Rows are points. Any point is a mix of the corners, with weights that add up to 1. It lies inside the corners' shape when no weight is negative. Is each point inside? If not, which corners have a negative weight?
In the rows, 128 means zero.

Corners:
(1): [177 215 116]
(2): [165 138  99]
(3): [102 123  82]
(4): [ 85 137 170]
Points:
[121 156 138] -> inside
[177 181  98] -> outside (4)
[ 99 140 156] -> inside
[163 177 135] -> outside (3)
[146 161 134] -> outside (3)
[111 121 116] -> outside (1)
[165 199 116] -> inside

Corners:
(1): [ 57 106 135 112 109 169]
(2): [123  90 151 142 101 156]
(3): [145 145 145 155 196 143]
(4): [139 130 136 101 171 141]
(5): [104 126 145  88 138  52]
(6): [107 139 151 119 100 170]
(7): [107 108   7 139  92 137]
Points:
[142 126 130 120 166 103] -> outside (1, 6)
[108 125 142 107 125 105] -> inside
[115 133 192 135 157 129] -> outside (4, 7)
[116 119  90 130 128 128] -> inside
[108 134 128 114 153 113] -> outside (2)
[108 129 142 115 115 137] -> inside
[109 123 188 124 135 130] -> outside (4, 7)

Corners:
(1): [122  78  55 178 117  72  57 160 159  93 151]
(2): [ 37 139 148 166 123  64 133 108 211 110  90]
(3): [ 80 108 171 163 117 121 191 121 209 198 144]
(4): [156 103 185 108 135  90  93  99 154  85 134]
(5): [148 151 109 116  91 123 162 162  83 106 164]
(6): [133 148  53  75 209 143  86 167 111 113 140]
(7): [ 70 116 183 130 183 209  49 144  62 147 154]
(8): [ 85 181  96 138  66 150 157  94  49 167  56]
(9): [ 84  82 164 178  83 141 189  68  71 103 131]
(10): [ 68  84  75 124 117 170  86 168 143  89  68]
(11): [128 155 120 210 145 153 179 201 166 115 110]
(12): [108  57 106 156 146  70 106 203 114 131 131]
Points:
[ 74 111 162 125 110 151 138  81  92 132 127] -> outside (1, 11, 12)
[ 92 131 159 149 125 130 164 117 120 142 128] -> outside (1, 10)
[108 105 128 155 136 102 114 140 153 118 144] -> outside (8, 10)
[ 92 108 140 158 131 109 121 125 160 126 112] -> outside (5)
[109 136 134 117 135 136 133 153 120 128 121] -> outside (1, 9)
[106  91 120 169 130  97 143 149 183 100 116] -> outside (5, 7, 8)
[103 107 121 150 147 149 108 151 111 126 128] -> outside (2, 5)
[113 116 121 156 129 131 134 151 126 128 127] -> outside (2)
[164 118  99 157 108  95 170 146  99 121 146] -> outside (2, 7, 10)

Corners:
(1): [126 147 199 195 120 168 155  96 100  96  59  92  84 163]
(2): [117 162 180 177 127 157 163 135 134 121 192 150 122  76]
(3): [ 95 163 203 169 186 210 166 133 155  60 162 114  79 192]
(4): [ 98 143 185 167 106 183 148 106 201 109 184  67  95 124]
(5): [117  75  78  70 147  64  87 158 126 198 131 136  97 110]
(6): [ 70 122  51  80  85  49  37 122 113 192 139 155 192 165]
(7): [144 115 175  97 142 114 196 112 146 114 187 115 177 121]
(8): [150 121  67 121 109  86 145 186 157 110 125 132 170 108]
(9): [161 118  92  65 107 111  45 185  85 153 127 115 174 106]
(10): [ 85  55  79 108 107  98  89 205  88 206 122 144 198 128]
(11): [151  45  81  87 115  99  46 147 135 182 108 186 182 118]
(12): [152 144 105 170 171 171 163  83 120 159 179 118 145 123]
(13): [ 89 111  99  96  77 200 151  91  95  82 101 160  99 150]
(14): [100 155 164 181 183 149 157  98 149  60 134  92 144  78]
(15): [150 154 103  79 130 135 117 157 158 184  78 145 188  92]
Points:
[111 138 158 140 151 163 144 138 141 109 146 124 123 149] -> inside
[105 106  89 118 122 124 103 148 123 144 155 141 152 125] -> outside (1, 7, 15)
[138 158 201 160 168 198 156 129 155 113 136 111 137 126] -> outside (5, 6, 8, 13)
[141 112 125 128 125 139 127 147 125 135 132 122 147  97] -> outside (3, 6)
[128 118 132 126 132 145 141 130 132 129 138 124 138 117] -> outside (6)
[118 123 114 125 132 128 123 129 125 147 149 129 154 134] -> inside
[119 124 121 118 120 145 121 131 120 118 131 129 138 117] -> inside

Corners:
(1): [184 110  78 135 151 171 137 123 140 140  88 174 173 131 130 126 131  97
 123 161]
(2): [152  79 119  55  80 118 114 122 150 123 130 159 166 100 162 107 108  59
 125 131]
(3): [113  96 141  96 174 150 150 108 101 118  97 123 157 130 109 146 162 142
 146 223]
(4): [138 142 142 156  73 117 161  89 150 131  58 179 109 173 155 138 171  57
 137 102]
(5): [ 68 205 126 128 139  43  68 170 124 103 169  68 127  65  89 125  28 154
  67 141]
(6): [ 96 171  98 135 102  72 112 187  58 113 238  36 139  98 137 166  85 148
 119 146]
(7): [142 133 112  91 145 124 175 167 158 222 117 203 133 158 150  39 123  84
 140 123]
(8): [132 138 125 111 143 141 131 174 156 184  58 203 139 111 106 112 148 106
 184  65]
(9): [ 94  97 104 122 181 175 144 136 123 109  80  79 130 186 169 132  83 110
 100 192]
(10): [159 174  71  43 146  98 152 116 119 104  90 186 115 127 140 128 134 109
 124  63]
(11): [111 182 196 114 109  79 111 135  81  88 206  29 148  51 104  87  39 156
 104  83]
(12): [166  81  92 128 107 138 176 142 141 129  56 180 121 147 146 107  79 160
 179 103]
(13): [113 174 136  90  86  99  38 132 110 106 208  73 108 107  76 102  55 112
 174 138]
(14): [171  83 160 107 203 101 166 163 110  80 102  62 133 154 128 125 117 111
 144 163]
(15): [154 206 167 109 103  81  64 142  37 167 175  40 130  27 141 122  60 170
 104 143]
(16): [124  80 106 124 114 106 113 119 112 171  78 170 108 162  98  72 137 100
 123  88]
(17): [148 157 161  83 118  97  86  91  99 141 210  65  84  65  88 174  75 152
  80 105]
(18): [131  61 132 111 209 142  85 144  86 109 160 132  95 145 168 116 120 163
 140 164]
(19): [118  84 114 133 142 141 138 173  81 115  78 217  60 105 139  83 138  45
 117 126]
(20): [140 115  59 156 155 105 172 116 187 180 124 163 133  61 146  93 137  39
 155  97]
(21): [ 97  87 100 111 126 153 116 176 132  95 120  78 115 117 123 108 184 162
  94 213]
Points:
[132 121 114 112 127 113 131 135 123 132 134 125 134 105 133 117 110 109
 132 130] -> inside
[131 123 136 113 131 123 117 149 106 119 132 111 124 121 131 124 102 132
 129 148] -> outside (10, 16, 20)
[131 120 131 113 146 119 113 137 100 127 138 115 121 116 138 122 113 134
 129 146] -> inside
[143 112 117 118 136 109 154 130 132 112 103 137 139 106 117 121 135 102
 126 111] -> outside (7, 9, 13, 15, 18)
[128 126 115 115 140 115 128 145 121 127 116 133 128 117 131 108 112 111
 130 129] -> outside (17)
[134 113 122 113 146 124 136 140 115 128 113 130 126 124 136 118 124 123
 127 141] -> outside (13)

Corners:
(1): [160 149 136  87 111  82 103 121 105 101  69 144 115 152 181 145 147 172
 123  99]
(2): [185  89 101 173 128 194  77  78 202 115 102 138  85 152 154 181 113 118
 136 133]
(3): [118 112  97 187 139 177 172 147 175 162 110  76 158 181  37  56 178  83
 144  80]
(4): [ 80  51  82 130  53 138 129 182  58 142 191  71 117 170  49  46 113 115
 141 155]
(5): [ 79 126 193 107 169 147 117  91 194  86 188  91 208 166  98 136  91  71
 133 117]
(6): [140 106 146 166 111 136 100 170  65 101  97 104 171 113 125 106  76 142
 185 188]
(7): [193  82 135 120  99 124 196  65 121  91 141 136 103 126  65 116 161  85
  60 190]
(8): [ 75 123  84 143 159 153 130 107 101 130 115  53 200 113  82  87 102 181
 172 142]
(9): [116 148 161 132  75  69 159  86  73 172 159 164 155 175 157 149  81 101
  60 115]
(10): [111  90 203 157 168 161 161 143  97 115 123 141 169 100 170 158 129 113
 113 151]
(11): [149 161 132 146 122 101 153 173 158 172 170 129 119 168 169 165  87 153
 114 161]
(12): [103 189 187 153  81 123 130 111 153 179 161 116  75 154 115 148 148  65
 133 101]
(13): [ 84  74 207 166  64 100 108 126  49 146  69 162 118 137 160 151 118 169
 157 185]
(14): [154  51  72 113 142 105 119 123 172  92 168  32 157  84  97  85 153 145
 132  76]
(15): [199 180  55 194  84 101 160 172 146 101 211 125  75  94  99  71 174 180
 144 158]
(16): [ 64 137 127  90 131 117 160 158 122 167 136 137 202 156  67 149 156 123
 174 116]
(17): [127 191  69 131  96  54 118 194 129 146 187 169  92 112  94 124 111 139
  69 168]
(18): [157  85  73 159  84 177  96 110 149 183 147 119 148 142  48  60 193 115
 138 179]
(19): [ 89 131 138 171 170  66 156 113  70 168 134 147 194 155  87 143 177  86
 101 187]
(20): [146  63  91 161 127 127 127  63 186 140 123  66 121 141 155  43 136  98
 168  76]
(21): [ 97 154 162 183  57 160 183 114 165 154  94  64 166 173 165 107 157  89
 145 154]
Points:
[140 102 118 134  97 117 123 125 105 136 145 130 115 127 126 119 117 141
 124 146] -> outside (3, 5, 19, 21)
[127 111 125 147 112 118 138 104 136 141 136 108 141 147 130 103 126 110
 131 122] -> inside
[117 121 131 139 124 126 133 120 133 131 141 112 151 142 110 121 125 124
 132 143] -> inside
[115  92 122 136 128 120 137 122 122 109 141  96 161 132 105 105 129 122
 132 126] -> outside (11, 12, 18)
[133 101 124 162 112 138 126 130 123 134 107 102 129 133 117 106 132 122
 141 155] -> outside (5, 9, 15, 16)
[109 112 118 110  97  91 138 107 105 144 106 111 125 156 123 125 139 125
 113  96] -> outside (5, 6, 10, 11, 15, 18)
[130 112 126 150 108 125 131 135 122 133 139 111 140 141 111 107 131 117
 137 145] -> outside (8)
